Each row is a point. Two turns around zero, p and q, are shown by what they do to some points. Write where each new point lands after one turn and then the other. Backwards means that the second turn is done in reverse. Each puzzle has new turns, and all numbers are rounded.

Turn p:
[9,-3] => [-9,1]
[-39,37] => [47,-26]
[15,15] => [-11,-18]
[-13,-63] => [-3,64]
[29,13] => [-25,-20]
Turn q:
[37,34] => [18,-47]
[-5,-28] => [-24,15]
[-48,18] => [35,38]
[17,-24] => [-29,-7]
Where do these land?
q, then p: [-33,0] => [-4,-33]
p, then q: [-20,-21] => [18,-23]
q, then p: [53,21] => [-14,55]

Turn p:
[-27,-10,17,6] => [9,-7,32,5]
[-7,-17,-7,30] => [-18,-23,16,-14]
[54,38,14,-24] => [10,53,-43,-17]
[9,-52,-16,-51] => [-39,14,-5,62]
[-28,41,-8,39] => [37,-37,1,-37]
Turn q:
[41,39,10,35] => [43,-4,-25,-45]
[-4,34,-5,2] => [11,22,10,-22]
[-10,-31,-43,-16] => [-47,-21,23,2]
[-21,-48,-8,28] => [-45,-10,-34,17]
[-6,6,46,-50] => [38,13,27,48]
Where do these land?
p, then q: [33,0,54,-15] => [42,39,20,-23]
q, then p: [-9,-25,-45,-37] => [14,2,62,9]
p, then q: [-29,-36,31,-5] => [30,20,-38,19]
p, then q: [-14,44,48,17] => [58,-26,26,2]
q, then p: [0,41,-14,43] => [23,12,-43,35]
q, then p: [27,-1,-44,-5] => [-6,19,27,40]
q, then p: [-8,-23,-31,2] => [10,-17,27,20]

Turn p:
[47,5,32,-10,20,42] => [52,7,30,-11,33,25]
[43,36,25,4,26,-19] => [43,-2,-3,-40,-20,30]
[-33,-29,-17,-26,56,-44] => [9,-47,4,2,-39,-64]
[-4,-31,-15,25,-3,-28] => [-8,21,-3,20,-36,-21]
[-3,27,21,5,-67,25] => [-46,26,2,-12,34,47]
[0,-20,-17,-8,33,-25] => [18,-20,2,11,-30,-27]
[-4,16,-28,-19,-78,30] => [-57,-2,-5,35,33,53]
[-17,1,28,10,-38,29] => [-31,29,11,-11,36,9]
[-28,-5,-29,19,51,-9] => [21,-12,-37,8,-11,-51]
Turn q:
[20,31,-44,-7,-13,0] => [33,-6,-3,-46,1,16]
[15,11,-29,80,-22,-15] => [-6,54,-22,-57,6,-39]
[24,28,-20,-6,22,25] => [41,-23,-19,-13,-9,-8]
[-23,-49,-7,-31,-46,16] => [-14,26,-4,28,22,65]
[35,-41,6,-36,0,15] => [-16,-24,-36,20,-18,40]
[6,-7,-6,14,18,-41] => [-32,-15,2,-24,9,-20]
[-7,25,12,28,5,20] => [23,19,2,6,-9,-32]
[6,18,36,-58,-1,14] => [16,-31,26,33,-37,29]
[-75,-17,51,16,36,-35] => [-46,0,52,53,34,-49]
Where do these land?
p, then q: [-60,9,-22,24,12,-13] => [-16,-8,23,-38,51,10]
p, then q: [-27,-7,-3,12,-54,3] => [23,14,35,15,34,-24]
p, then q: [-24,-53,-32,45,-32,23] => [11,26,36,-37,17,-65]
q, then p: [-16,-57,-33,-18,-34,21] => [38,-8,-43,15,53,-14]
q, then p: [11,18,-20,-1,-3,36] => [24,-2,2,21,-7,33]
p, then q: [48,23,57,-12,39,-10] => [5,-34,-18,18,-62,46]
q, then p: [39,33,9,-9,36,-31] => [-36,-3,51,20,-26,-6]
q, then p: [24,30,51,-36,45,-6] => [-38,55,42,20,-29,-6]
p, then q backwards: [4,4,-7,-5,-8,-23] => [19,-2,13,-10,-4,-5]
